Every row gives one point. Each copy is the shape, with its points in the same order, stretched, turned, moved and blurred by noise. Some copies are also mirrored. Which?
(in the rows, 128 means zero)

Shape (9 x 3):
[[ 89 116 126]
 [ 97 126 111]
 [ 96 123 148]
 [106 111 179]
 [103 117 106]
 [249 133 109]
 [111 106 126]
 [118 125 137]
 [156  75 123]]
Copy 1, 9 rows:
[[ 59 152 149]
 [ 77 160 142]
 [ 59 137 159]
 [ 50 112 159]
 [ 83 159 129]
 [217  99  77]
 [ 77 140 125]
 [ 84 134 148]
 [108 124  73]]
Copy 1 is: only turned
Copy 2, 9 rows:
[[ 98 113 113]
 [ 95 131 111]
 [108 103 131]
 [134  82 142]
 [100 133 102]
 [194 203 149]
 [117 121 107]
 [119 122 131]
 [159 134  94]]
Copy 2 is: only turned

Shape:
[[144 149 155 150]
 [167 114 108  82]
 [103 177 121 168]
 [ 96 151 124 194]
 [182  82 141 109]
 [130  84 116 125]
 [117 185  58 211]
 [164  87 143 107]
 [ 77 187  84 169]]
Copy 1:
[[ 88 148 121 123]
 [164 127 166 100]
 [ 70 143 146 173]
 [ 76 131 119 190]
 [170 117 123  90]
 [154  93 137 134]
 [113 169 154 236]
 [155 111 125  90]
 [ 70 139 171 204]]
Copy 1 is: mirrored
Copy 2, 9 rows:
[[134 135 175 162]
 [173 119 135  86]
 [113 181 132 168]
 [ 88 158 127 173]
 [154  76 164 103]
 [120 107 129  90]
 [115 180  59 200]
 [145  89 165  96]
 [107 210  89 159]]
Copy 2 is: only turned
Copy 3 (9 x 4):
[[118 121 171 139]
 [121  99  90 149]
 [165 160 177 139]
 [186 140 186 107]
 [114  71 116 123]
 [145  99 111  89]
 [249 145 192 162]
 [110  82 114 115]
 [197 180 169 136]]
Copy 3 is: mirrored
Copy 4, 9 rows:
[[162 161 162 162]
 [151 117  78 121]
 [103 196 180 162]
 [113 174 206 141]
 [182  95 110 125]
 [125 111 134 114]
 [109 225 206  94]
 [179 102 114 131]
 [ 70 201 187 144]]
Copy 4 is: mirrored

Shape, 11 rows:
[[190 134  61 165 154  98]
 [148 108 106  69  85 135]
 [143  99 138 126  92 146]
 [196 134  61 147 178 108]
 [198 128  43 157  98 172]
 [140 103 176  97 157 101]
 [137 108 162  46 144 111]
 [117 190 100 163 185 136]
 [114  62 131  70 186  96]
 [123 113  89 134 123 177]
 [ 66 106 156  80 135  80]]
Copy 1, 11 rows:
[[179  47  42  91 128 138]
 [148 141 134  82  48 115]
 [137 138 153  87  98 153]
 [171  50  28  89 132 127]
 [156  91  41  81  65 200]
 [134 130 155  79 168  82]
 [125 154 154  75 122  65]
 [127 101  53 189 168 136]
 [ 86  67 156  80 130  40]
 [ 93 111  97 122  82 156]
 [121 117 200 140 124  46]]
Copy 1 is: only turned
Copy 2, 11 rows:
[[180 140  85 168 160 149]
 [137  92 133  88  68 166]
 [118 105 150 131  85 137]
 [196 122  92 162 166 162]
 [186 134 137 204  90 176]
 [121  76 130  76 151 119]
 [131  69 134  33 130 145]
 [122 172 114 166 205 202]
 [115  27  83  59 139 151]
 [124 108 134 163 104 185]
 [ 56  97  90  53 129 158]]
Copy 2 is: only turned
Copy 3 (11 x 6):
[[107 159  75 133  83  27]
 [178 148 160  73  84 111]
 [161 115 111 112 109 131]
 [115 172  81 132 102  25]
 [140 171  34  53  64  66]
 [154 118 168 184 150 121]
 [177 142 204 146 139 125]
 [ 35 174  94 151 130  80]
 [163 110 183 138 171  83]
 [120 138  81  68 123 109]
 [116 100 218 148 136 117]]
Copy 3 is: only turned
Copy 4, 11 rows:
[[222  96  97 152 137 109]
 [121 107 117 110 109 166]
 [110  75 129 130 126 122]
 [228  91 110 127 145 132]
 [188  19  89 150 122 162]
 [110 134 158  76 137  98]
 [102 144 147  57 131 150]
 [150 121 112 144 240 128]
 [132 161 198  86 128 136]
 [128  65 142 153 166 169]
 [ 83 197 152 119 168 123]]
Copy 4 is: mirrored

Shape:
[[ 98 124 140 151 108  99 147 123]
 [145 155  86 110 127 150 199 117]
 [185 120 190  72 189 124 158 124]
 [127 135 131 169 168 157 189 137]
 [127 157  85  80  84 136 188 163]
 [ 91  61  91 178 201  61  82 118]
 [156 117 142 103 184 161 155  76]
 [112 162  94 176 144 115 154 146]
 [170  52 113  74 100 137 107 127]
 [ 63  94 193  92  93 149 131 174]
 [190  73 106 179  88 119 185  82]
 [140 176 128 173 158 155 150 130]
 [138 131 114 173 113  44  86 158]
 [118  52 122  90 176 104  90 170]]
Copy 1 (14 x 8):
[[ 97 100 111 148 133 124 133 120]
 [184  61  48 173 122  91 125 146]
 [167  98 129  82 176  70 138 227]
 [157  88  72 105 135 149 150 135]
 [157  90  24 215 131  83 110 165]
 [ 71 113 151  83 230 135  93  41]
 [159  89 109  67 141  72 132 149]
 [158 108  92 161 157 152 136  96]
 [ 75 112 104 124 143  57  40 167]
 [ 31 169  67 106 128 102 163 168]
 [125  22 124 153  91 127  49 156]
 [195 123 108 122 130 154 140 118]
 [119 119 166 186 172 141  76 105]
 [ 76 142 102  84 228  90  92 135]]
Copy 1 is: only turned
Copy 2 (14 x 8):
[[118 165 142 136  96 140 101 118]
 [150 168 122 103 152 117 207 172]
 [219 105 162 148 207  81  74 149]
 [148 180 183 134 181 139 147 134]
 [104 163 104 108 136 108 194 217]
 [155  52 168 153 164 197 100  83]
 [228 131 118 100 185 134 120 124]
 [113 169 150 166 148 130 174 122]
 [187  92 110  92 128 174  82 218]
 [ 87 153 121 107 158 132  20 164]
 [193 180 180  86  45 182 152 181]
 [150 196 146 174 175 138 157 110]
 [109 123 164 229  97 156 112 136]
 [154  41 148 137 214 169  63 175]]
Copy 2 is: only turned

Shape, 15 rows:
[[177 137 129  67  54 116  83 127 182]
 [176 112 156  89 105 103  98  74 183]
 [141 144 119 110  71  96  83  84 111]
 [143 119 117 119 134 128 162 171  75]
 [ 88  88 178 136 139 166 161 198  92]
 [163 129 146 139  84  93 104 147 165]
 [147  94  80 124  99 154 105  80 164]
 [117 166 140 145 189 165 172 172 117]
 [126  95 123 112 107  98  70 120 143]
 [104 155 192 113 167 169 184 150  90]
 [136  94  92  86  79  99 129  96 164]
 [ 92  95 143  90 188 112 163 224  72]
 [170 126 136 111 149 154  95 121 120]
 [177  86 135 127 108 101 138 117 124]
 [127 126 102 129 122  88 112  93 151]]
Copy 1, 15 rows:
[[ 89  75  81  43  53  57  93 165 123]
 [138  49  98  80  74  50 136 146 138]
 [117 106  57 134  67 110 132 161 111]
 [176 195 103 116 166 160  91 141 134]
 [158 165 155 149 230 191  83 155 158]
 [123 130 130  90  78  79 112 173 147]
 [107 107  57 105 100  94 143 114 196]
 [161 172 186 141 167 182 105  78 142]
 [119 104  67 138  99  60 109 164 143]
 [182 127 173 134 198 208 113  94 115]
 [115 116  55  79 115  52 146 150 138]
 [199 202 112 160 230 138  61 124 106]
 [171 115 107 124 113 145  84 114 165]
 [176 132  89  87 112 111 117 174 165]
 [128 132  82 128  89  70 155 132 138]]
Copy 1 is: only turned
Copy 2 (15 x 9):
[[165 189 145  21 119  73 160 111 107]
 [198 170 155  97 131 107 134 106  82]
 [158 199 100 125 141  76 124  84 113]
 [102 114  52 137 150 110 117 127  78]
 [ 60 118  99 122 115 139  97 140  72]
 [178 161 112  77 110  89 101 146 117]
 [162 132 153 104 148 115 139  85 142]
 [ 96 114  71 149 126 171 148 179 100]
 [137 163 145 101 160  80 115 126 128]
 [ 93 146  68 148 100 183 141 135  46]
 [160 140 143 105 120  71 137  88 109]
 [ 41 111  78 162 165  98 123 190  59]
 [139 154 112 108 183 144 143 129  96]
 [172 123 100 122 138  96  91 102  84]
 [172 148 126 151 143 107 130 125 131]]
Copy 2 is: only turned
Copy 3 (15 x 9):
[[189 160 214  93  98 172  79 164  83]
 [162 189 217 106 148 162  87 140 154]
 [168 117 204 127 115  91  73 153 117]
 [116 113 111 162 165  95 165 107  90]
 [ 53  97 119 205 138 149 204 114 110]
 [173 147 170 130 146 159 108 205 118]
 [172 118 135 116  99 136  87 114 170]
 [ 80 150  92 238 155 129 127  93  93]
 [117 109 174 106 115 131  95 171 132]
 [ 66 161 156 244 159 127 163  62  95]
 [159 157 155  86 100 108 123 139 147]
 [  7 118  99 165 166 106 200 113  67]
 [127 125 171 152 162 153  84  95 108]
 [165 142 153 116 178 126 152 138 146]
 [138 149 148 128 130  94  86 158 149]]
Copy 3 is: only turned

Shape (16 x 12):
[[ 79 137 117 117 140  86 171 145 103 140  92 171]
 [129 164 131 126  98 108 133 167 127 109  59 103]
 [146 130 135 109 129 177 100 134 127  72 122 132]
 [ 67 149  82  97 121 115 104 118 113 122 108 130]
 [122 129 126  98 144  50 177  79  50  93  80 131]
 [ 79  95  95 127 121 138 148  77  63  99 124 156]
 [106 149 205 143 118 173  80 125 141 168 113 100]
 [148 144  90 145 129 138  77 120 101 142 124 139]
 [101 114 116 125 109  73 150 118 156 143  66 143]
 [104 139 146 106 159 115  79 160  69 167  78 136]
 [133 154 135 126  64 157 171  79 121  65  99 128]
 [ 92 113 111 184 144 140 166 129 146 165 160  90]
 [ 79  98 149 205  68 160 115 134 153  81 106 137]
 [138  93 146 121 107  97 126 105  82 151 169  95]
 [112 136 124 107 107  68  81 150  67 165 121 170]
 [109 207 133 118 167  33 147 152 151 126  67 122]]
Copy 1:
[[ 82  57 151 113  82  90 122 114 122 122 112 133]
 [125 129 150  93 116 126 103  90 125 154  91  66]
 [187 153 109  95 118 156 145 121 128 128 109  98]
 [117 113  91  97  65  99 110 102 124 132 120 106]
 [ 99  53 149  93  49 144  86 117  70  94 179  91]
 [112  52  81 138  64 146 131 116  97  89 159 117]
 [122 178 122 119 160 135 105  75 171 139 133 143]
 [127 150  98  97 111 133 119 136 105 185 129 116]
 [ 88  66 145  98 108 122  71 142 169 119 109 114]
 [ 95 116 140  64  86 134 133  87 118 174 130 140]
 [141 123  97 144 115 154 106 100  95  65 113  62]
 [ 97 114 131 160 145  72 121 139 189 162 171 116]
 [165  84  85 176 150 154  89  87 163 118  94 117]
 [109 140 143 163  70 162 106 131 135 159 195 132]
 [ 94 120 139 126  47 140 105 105  94 185 114 167]
 [112 117 186  60 116  49  56 113 127 150 108  94]]
Copy 1 is: mirrored
Copy 2:
[[121 132 148  89  94  81 198  72 116 125  97 182]
 [110 103 113 120 144  62 167 122 179 135  88 124]
 [165 103 102 167 133 102 109 130 131 116 162 144]
 [101  99 106 127 143  87 139  67 117  96  88 200]
 [119 169 126 146 145 106 240  78 151 102 134 133]
 [115 141 115 188 128 101 174  94  56 102 139 182]
 [110 147 213 127 145 104  86 158 120 113  75 127]
 [120  95 116 160 118 137 130  93  93  75  91 126]
 [ 90 115 158 139 127  80 182  48 145 138  72 137]
 [162 126 171  85 142 112 175  95  97  99  64 146]
 [ 96 153  91 212 134  48 122 146 159 113 163 129]
 [ 56 113 151 110 113 174 133 141  80 168  96 150]
 [ 82  72 158 207 138  53 154 165  90 144 109 163]
 [ 85 134 176 125 164 147 132  99  74 110 139  86]
 [118 100 172  90 130  85 172  56  85  58  79 133]
 [ 93 112 147  57 120 104 207  90 249 122  67 161]]
Copy 2 is: mirrored
Copy 3 (16 x 12):
[[117  88 129 157 146 158 126 176 122 110 150 173]
 [131 154  89 162 102 148 127 157  88 141 105 129]
 [134 134 168 135 124 108 138 140 149 106  97  64]
 [123 100 114 131 169 127  82 110 107  98 158 148]
 [128  44 119 154 167 156 196 117  33 138 128 109]
 [100  50 166 149 180  94 125 102 121 135 162  96]
 [ 45 181 105  67 102 103 115 132 165 161  95 146]
 [149 145 148 134 163  95 120 108 155 163  97 129]
 [128  86 114 143  86 166  98 129 100 149 128 173]
 [102 141  95 134 174  94 113 184 120 109  68 167]
 [110  80 126 147 106 151 160  82 134 174 146  39]
 [100 159 189  80 116 127 114 145 119 186 188 182]
 [ 68 153 172 174  61  89  87  80 152 154 150 125]
 [128  86 141  96 110  75 162 102  99 170 163 152]
 [144 100 101 164 149  89 130 127 144 106 125 188]
 [142 150 112 136 126 224 163 163  69 103 118 192]]
Copy 3 is: mirrored
Copy 4:
[[126 139 150  81  75  75 178 149 122 196 129 108]
 [111 127 138 101 116  53 138 181 134 126 101 137]
 [132 103 101  82 137 116 132 123 110 129 106 187]
 [138 131 160  74 112  55 145  95 106 116 118 120]
 [197 137 147  92  94  61 210 161 105 162  64 110]
 [142 144 113  79  98  93 187  79  72 164  66 126]
 [117 145 161 147 122 126  41 119 127 153 110 165]
 [151 160 100  96 128 105 116 120  96 104 131 116]
 [110 163 124 104  89  48 162 137 159 165 108 124]
 [153 145 161  59 132  90  82 145 123 160 127 120]
 [128 115 100 135  74  91 180 136  94 120  44 162]
 [ 65 180 138 156 140 148 168 110 111 158 138 110]
 [ 48 140  86 139 115  61 135  95  92 187  90 181]
 [157 118 125 156 154 116 137 115 128 141  76  97]
 [174 109 125  93 109  50 102 135 122 152 126  79]
 [150 151 189 113  86  44 163 202 142 152 169 127]]
Copy 4 is: only turned

Shape:
[[ 92 106 131 133  93 141  40 169 153  79 177 114]
 [123 151 108 149 156 133 143  83  93 160 108  95]
 [ 97 125 111 196 116 128  58 177 181  73 118 136]
 [183 121  89 134 166 166 163 119  62 124 129 115]
 [ 83 148 119 133 119 123 178 107 127  61 176 104]
 [120 158 161 196 120 109  54 188 161  96 178  99]
 [129 143 101 105 187 139 130 115 110 148  83 114]
 [163 169 103 139 163 158 118 100 144 147 138 175]
 [150 181  95 106 101 125 111 109  88 128 109 126]
 [ 84 123 108 163  71 151  86 201 165 106 143 135]
 [163 133  43 143 163  88 145  82  76 160 121 141]
 [129 153  93 115 174 114 151 145  83 188 135 153]
 [124  92 160 166  82 121  94 142 184 129 152 116]
 [108 107 135 131 124 101  60 163 183  76 166 122]
 [109 121 172 134 108 102 154 131  90  54 123 151]
 [181 160  84 104 150 106 188 129 118 130 106 105]]
Copy 1 (16 x 12):
[[198 159  85 101  90  39  90 148 208  96 138 128]
 [149 103 105 118 186 144 188  75  81 129 126 102]
 [190 165  93  65 103 109 142  95 222  89 180 152]
 [ 76  69 151 107 149 143 181 121  76 116 110 146]
 [110 200 149 150 140  81 110 105 131  71 136  92]
 [239 128  85 114  64 106 163 144 221  80 135 148]
 [121  78 128  98 189 147 137  95  99 106 156  85]
 [121  70 156 155 168 140 175 119 148 156 203 134]
 [133 107 135 116 145 137 195 148 113 160 145  51]
 [170 157 111  85  66  63 128  92 200 117 166 116]
 [104 108 109 114 170 151 249 115  46 147 198 117]
 [158  70 157 124 136 120 186 117  67 139 190  98]
 [177 154  75 138  65  97 115  83 166 132 122 143]
 [178 166  83 114  92  72  83 143 201  69 173 128]
 [147 198 175 109 105 145 104 140 105 103 105 119]
 [ 52  85 135 140 132 167 171 115  74  99 162  59]]
Copy 1 is: only turned
Copy 2:
[[138 113  83 130 145 114  97 136 212  15 158  95]
 [ 98 154 144 130 145 133 125 141  78 176  98 145]
 [122 123 117  61 174  73 136 135 224  66 126  98]
 [183 180 121 113 126 153 101 148  52 151  92 147]
 [ 81 139 100  68 118 149 136 108 111  80  89 154]
 [ 75 176  97  75 143 109  84 153 200  76 150 100]
 [146 145 151 142 139 133 135 164  93 168 125 179]
 [137 167 197 123 151 122  95 139 114 115  88 168]
 [125 118 142 123 105  85  94 129  76 134 125 130]
 [137 130  95  97 120  78 135  99 236  53 133  66]
 [144 137 151 125 145 151  73 128  52 213 101 212]
 [141 183 163 148 108 162 104 107  92 198 129 196]
 [125 116 132 124 134 133 106 155 219  66 120  66]
 [131  99 116 116 156 125  98 164 210  37 153 140]
 [131 110 151  61 107 156 136 132  85  94 137 118]
 [149 142 141  96  86 131 114 169  80 173  97 172]]
Copy 2 is: only turned
